Each row of a before or after table is a point. One or more steps were done to the points. Then noise was added and the rows were shuffled. The steps act on how far a point lies along the listed directions, d1 being the first. Write out the steps. A step turns or swaps two directions, mirrors them in a line or flattens them onto one, adds a multiple of one to another, or multiplies one. Angles are multiples of 10 degrees, from the lower direction toward the higher: turns from -170 to 170, lines from 10 to 170 but not 90. Use the fewest steps. Two steps may share a direction if one is a turn and the other turns, adds or multiplies; they go together, in the order done. Otherwise the lowest direction goes first.
In the rows, 128 means zero.

Directions:
(1): [ 92 111]
(2): [145  92]
Before (13 x 2):
[[ 90 178]
 [157  71]
 [157 122]
 [140 134]
 [138 161]
 [144 106]
 [120 112]
 [163 112]
 [151 159]
 [124 110]
 [118 106]
 [172 114]
 [172  94]]
After:
[[ 67 102]
 [ 89 148]
 [103 138]
 [122 113]
 [127 167]
 [122 138]
 [124 107]
 [ 93 139]
 [142 162]
 [103 120]
 [128 112]
 [190 144]
 [ 73 133]]
Steps: swap d1 and d2

Directions:
(1): [ 73 136 123 131]
(2): [137 174 121 158]
(3): [126  97 121 174]
(4): [124 130 183 137]
Before, 14 rows:
[[166 102 130 126]
 [107 134  90 173]
 [106 156 127 147]
 [103 139 138 124]
 [100 133 118 171]
 [133 167 154 164]
 [ 96 146 106 118]
 [ 94 125 111 114]
 [105 158 118 138]
 [132  93 146 145]
 [165  92 155 128]
 [155 165 114 179]
 [155  81 153 165]
 [124 126 136 158]]
After:
[[136 107 150 110]
 [106 128  98 141]
 [191  72 177 142]
 [ 77 147 101 130]
 [227  45 133 119]
 [136 100 121 140]
 [103 145 155  96]
 [148 139 128 112]
 [141  98 134 136]
 [131 150 160 111]
 [105 132 138 141]
 [140  84  98  92]
 [130 129 172  77]
 [126  98 133 102]]
Steps: add -1.5 times d2 to d1; turn d2 and d3 by 130 degrees; multiply d4 by 1.3

Directions:
(1): [108 127 135 150  60 148 119 143]
(2): [136  93 100 100 132 183 142 141]
(3): [149 147 134 179 147 148 159 161]
Before, 10 rows:
[[110 160 151 147  51 125 106 123]
 [161 101 134 146 150 178 164 171]
 [142  91 111  91 150 169 161 124]
 [152  96 132 175 141 184 161 167]
 [125 100 101  44 114  84 107  72]
 [110 149 147 182  83 112 124 146]
 [112  73  99  54  90 214 128 126]
 [109  99 138  64  93 120  87 104]
 [154 105  92  88 159 182 164 142]
 [113 138 169 144  75  99 106 125]]
After (10 x 8):
[[120 112 149 117  79 132 113 128]
 [142 105 141 143 155 122 131 127]
 [114 116 149 117  78 138 105 132]
 [135 126 140 127 141 124 151 120]
 [110 117 125 129  96 129 117 129]
 [136 125 114 122  89 117 138 121]
 [149 114 146 128 159 120 138 140]
 [110 136 131 112  59 142 106 116]
 [143 146 124 121 154 123 149 129]
 [102 131 143 115  79 143 114 121]]
Steps: flatten d1 and d3 onto the line at 150 degrees; multiply d2 by 0

Directions:
(1): [152 102 139 109  99  88  86 156 147]
(2): [158 154  98 145 115 163  79 108 134]
(3): [ 67 169 147 121 107 128 102 135 142]
Before, 11 rows:
[[122 153 117 148 134 175 118 135  99]
 [ 74 143 131 145 132 147 184 137 103]
 [111 166 121 134 115 164 103 119 149]
 [115 125 136 141 126 129 148 120 123]
 [134 129 102 141 151 176 132  95 109]
 [154 178  97 184 145 179 104  86 128]
 [135 113 115 146 178 173 248  90  99]
 [203 108  96 118 110 123  59 129 121]
 [140 106 147 123 155 114 169 113 117]
 [152 120 106 153 153 166 165 113 102]
 [117 155 138 121 120 127  99 144 140]]
After, 11 rows:
[[ 93 111 165 146 167  89 201 140 126]
 [125 141 101 143 170 174 176  89  79]
 [100 112 153 125 134 124 151 167  98]
 [131 122 140 131 112 111 122 130 130]
 [166 106 141 119 122 108 107 124 137]
 [146  84 134 123 135 100 153 158 118]
 [181  43 154  90  90  58 136 171 152]
 [122 105 139 114  90  91  99 176 133]
 [ 90 140 147 123 132 124 163 137 139]
 [120  87 144 106 144 104 153 136 119]
 [114 157 131 124 139 145 133 133 125]]
Steps: turn d1 and d2 by 130 degrees; multiply d3 by 0.7

Directions:
(1): [ 96 150 122 156 129 147 113 174  70 105 149 121]
(2): [124 125 160 168 183 159 136 109 145 143 167 142]
Before (10 x 12):
[[163 101 151 133 143 120 132  89 178 170 119 141]
 [150 109 136 123 131 119 145  92 160 157 108 135]
 [154 102 176 127 159 128 144  60 222 169 134 159]
 [123 129 137 116 116 129 120 127 133 117 116 127]
 [132 135 142 151 150 154 138 141 105 130 144 135]
 [134 130 116 129 108 115 125 133 124 129 118 123]
 [ 90 152 131 163 147 142 116 156  72  93 158 120]
 [156  95 163 124 155 114 156  41 210 170 135 150]
 [136 105 145 128 163 133 146  78 183 137 143 140]
 [135 134 147 158 164 142 122 109 140 135 158 158]]
After, 10 rows:
[[148  96 188 142 176 140 147  57 227 177 146 163]
 [131 128 114 129 114 113 128 134 124 137 118 126]
 [148 105 140 125 143 126 143  86 162 152 115 138]
 [135 132 136 143 142 152 140 144 104 125 143 136]
 [120 130 138 118 120 129 122 124 134 118 117 123]
 [133 131 147 162 161 141 130 112 140 132 156 159]
 [ 92 154 119 156 132 132 110 159  68  87 150 118]
 [157  96 158 145 165 129 132  83 182 174 126 144]
 [154  96 178 144 176 128 161  30 219 178 147 153]
 [132 104 151 136 171 142 148  70 190 139 155 144]]
Steps: add -0.3 times d1 to d2

Directions:
(1): [111 121 144 135  82 159 149 121  61 155 126 159 114 107]
(2): [ 82 136  71 169 153  99 161 115 127 128 126 160 129 123]
Before, 11 rows:
[[127 123 143 127 111 134 118 141 131 127 135 128 144 141]
 [133 111 151 107  94 154 135 132  95 144 126 124 124 108]
 [142 118 177  90  68 178 122 117  75 138 125 122 134 142]
 [158 119 150 104 126 149 113 126 118 129 121 103 123 119]
 [ 83 122 117 163 108 141 162  97  69 147 120 190 127 102]
 [168 120 160 107 135 146  83 149 155 120 133 100 111 131]
 [151 132 184  84 124 121 112 146 180  97 122  94 127 153]
 [156 108 141 111 161 119 104 145 198  84 128  89 145 155]
 [173 139 174  79 121 131  78 140 152 110 136  98 114 134]
 [143 128 169 115 114 168 103 139  96 132 127 111 113 121]
 [ 46 130  73 202 101 120 197 111  30 162 137 210 108  94]]
After:
[[154 116 151 104 114 157 114 128 102 136 118 109 120 111]
 [ 58 134  60 197 132  98 181 119  75 145 139 191 118 109]
 [124 123 144 128 103 136 122 139 124 129 135 127 143 139]
 [155 106 145 113 150 125 109 144 187  90 127  93 141 150]
 [ 90 120 110 163 124 131 154  97  90 136 121 180 130 109]
 [137 126 176 117 101 175 111 136  76 141 128 120 108 113]
 [135 113 183  93  50 191 132 114  50 149 126 133 128 134]
 [162 117 166 109 117 158  90 147 132 131 132 112 105 126]
 [132 110 156 109  84 161 138 131  87 150 127 131 121 108]
 [147 129 189  86 110 131 121 146 154 108 119 106 120 144]
 [168 138 183  82 101 144  85 139 121 120 134 111 110 125]]
Steps: add -0.5 times d2 to d1

Directions:
(1): [ 64  94 112 136 193 116 103 111 131 108 156  96 143 149 152 108  99 131
 136 131]
(2): [111 128 114 117 160 102 144 177 155 143 140 158  94 118 120 139 122 110
  47 146]
(3): [147 140 142  96 168 156 112 139  55 106 139 146  91 155 130 132 140  85
 144 156]
(4): [131 181 120 166 151 102 126  75 127 126 117 131 162 105 120 128 151 107
 114 194]
Before (13 x 20):
[[ 76 113 120 147 159  82 116 131 181 152 125 112 158 129 139  93 111 131
  107 121]
 [ 79 154 102 133 208 116 126 119 113 103 148 120 137 129 144 105 102 105
   95 170]
 [146 106 139  69 109 157 114 170  87 111 137 141  81 176 128 128 134 127
  145  86]
 [ 89  98 127 120 155 117 132 133 124 121 143 101 130 126 157 131 119 129
  143 108]
 [109  88 141  99 131 167  97 160  96 109 155 120 143 168 133 125 122 115
  206  88]
 [150 133 135 128  60 143 144 136 128 136 102 112 136 108 125 139 141 162
  173  94]
 [147  89 133  84 120 177  88 160  60 100 144 114 104 177 149 128 123 144
  209  76]
 [148 159 122 145 139  89 151 128 158 161 117 130 130 100 124 135 127 146
   81 151]
 [130 153 117 178 127 106 137  86 174 129 122 123 140 120 106 127 125 128
  106 139]
 [153 160 143 157  47 135 125 124 163 158 104 134 167 101 125 131 138 168
  157 100]
 [146 106 125 120  71 156 122 135 141 139 113 118 132 142 103 127 116 151
  173  73]
 [193 137 138 148  43 131 154 129 128 144 102 143 128 101 110 149 152 159
  140 102]
 [142 130 133 136 100 121 129  91 141 127 113 100 167 108 152 126 128 156
  174  91]]
After:
[[191 135 140 148  40 134 149 114 122 136 101 134 141 110 114 140 150 167
  166  98]
 [ 88 113 128 152 143  94 115 112 167 146 113 104 171 131 145  93 114 139
  136 110]
 [138 122 137 132  67 143 138 116 119 130 107  95 142 111 129 134 135 169
  192  88]
 [107  84 132  69 153 137 108 180 103 109 154 141  70 183 143 113 118 121
  115  92]
 [142 132 134 139  91 125 122  75 138 121 106  96 179 111 156 121 128 158
  200  84]
 [125  90 121 122  93 155 113 116 140 123 128 103 142 150 116 118 102 154
  191  69]
 [ 82  93 124 121 167 118 128 129 126 116 144  98 137 126 158 131 116 133
  151 106]
 [156 168 125 179  95 120 141  73 171 130 109 123 146 116 102 131 136 131
  133 135]
 [ 75  69 128  95 171 157  85 167  99 107 171 113 139 174 139 117 111 111
  182  94]
 [ 95 164 107 129 195 112 142 132 117 115 140 129 121 122 135 112 108 102
   82 176]
 [161 159 149 166  33 150 115 100 155 152  95 118 184 104 126 124 143 174
  197  93]
 [170 169 134 149 112 102 152 122 148 160 108 129 135 102 117 134 136 153
   98 144]
 [ 98  73 120  85 177 151  76 175  74  95 166 106 102 185 159 120  99 135
  174  87]]
Steps: add -0.7 times d4 to d1; add 0.7 times d3 to d2
